Rows are points. Each table stands for the endless flat space through its points: a line for two points, a plane for three, and so on. The two share one point or none. Which?
In the rows, zero is written as 128.

First, 2 rows:
[[159 129 130]
 [157 135 140]]
Second:
[[140 139 160]
 [146 141 153]]
They share: no point

First:
[[172 150 130 130 159 171]
 [145 130  85 144 139 143]
 [148 138  79 163 111 114]
 [127 154  95 178  97 139]]
Second (3 x 6):
[[151 158  93 162 127 138]
 [155 163  91 167 131 139]
 [155 144 101 162 125 142]]
They share: [149 146  99 157 122 139]

First, 3 rows:
[[153 116 135 143 127 137 149  96 140]
 [150 128 139 122 140 152 147 105 141]
 [150 108 132 157 122 130 149  94 143]]
Second (4 x 9):
[[122 131 134 126 111 160 150 101 150]
 [189 124 131 129 215 138 142 110 142]
 [157  92 143 161 179 142 106 118 118]
 [121  96 161 141 127 155 131 146 152]]
They share: [141 124 137 129 143 153 145 110 148]

First, 6 rows:
[[112 155 146 156 103 160 114 119 125 106 166 129]
 [130 169 138 130 103 148 108 163 139 132 154  91]
 [149 180 132 120  51 149 114 146 161 115 147 123]
 [121 149 172 189 107 170 137  91 132 132 166 111]
 [130 172 129 142  68 148 138 147 137 149 153  79]
 [114 151 153 151  92 159 100 117 151  83 172 145]]
Second:
[[139 125 164 200  80 197 108 125 135  80 142  82]
 [129 153 108 142 114 141  98 127 136 112 180 110]
 [132 156 170 172  86 179 130 112 118 125 163 124]
 [ 83 195 160 130  80 137 150 129 131 140 132 130]
 [117 153 108 148  96 141 142 107 168 128 192 124]]
They share: [121 160 146 156  93 159 123 121 130 120 161 117]

First, 5 rows:
[[ 61 110 157 100 157  93 137 120 117 148 152  70 101 113 138 118  67  76]
 [ 91 106 137 132 181  97 119 138 149 160 184  78  85  85 122 130  63  70]
 [102 118 121 146 173 101 138 143 133 154 168  96 105  83 130 130  81  91]
 [136 105 122 180 151  92 129 140 129 144 168 110  86  59 136 133 121  89]
 [ 87 114 136 128 143  96 163 151  98 120 134 119 139  99 156 142 118 122]]
Second, 6 rows:
[[ 79 111 134 137 164  93 150 173 109 140 142 110 130  83 137 141 108  89]
 [128 176 121 136 157 101 187 139 135 104 174 140 132 141 196 158 111 136]
 [ 93 121 133 143 162 100 160 162 106 140 143 112 126  90 144 144 114  99]
 [ 58  84 113 131 142  96 120 132 108 155 147  92 142  76 102 101  57 108]
 [108 127 121 151 129 107 160 135  89 155 158 133 144  87 124 137  88 111]
 [ 83 113 145 140 189  97 163 185 109 137 122  92 108  83 154 149 140  83]]
They share: [ 93 124 123 137 157 101 158 143 109 140 144 107 128  95 144 130  97 110]

First (5 x 24):
[[140 149 158 107 109 131 107 145 142 141 113 121 103 121 120 168 160 127
  146 118 174 111 128 125]
 [147 161 165 119 101 111 105 142 141 161 148  81 116 141 100 138 115 117
  151 128 143  91 144 106]
 [149 191 143  77  93 137 117 148 125 151 136  89 114 145 130 132 119 115
  177  90 143  69 130  86]
 [156 176 156  89  96 108  86 151 146 157 179  56 123 132  96 117 105 126
  171 114 111  76 172  70]
 [148 149 142  89 123 133  85 133 158 145 165  77  99 119 104 150 124 119
  174 120 130 107 178  81]]
Second:
[[154 157 155 121  84 125 123 147 162 132 131 125  87 114 145 148 137 127
  185 128 174  71 138  90]
 [125 167 162 101  98  93 129 122 134 173 114 102 122 147 109 136 138 102
  151 132 129 110 128 125]
 [176 137 159 101 122 141  75 167 116 134 147  69 107 150 103 184  99 147
  157  66 144  89 128  80]]
They share: no point
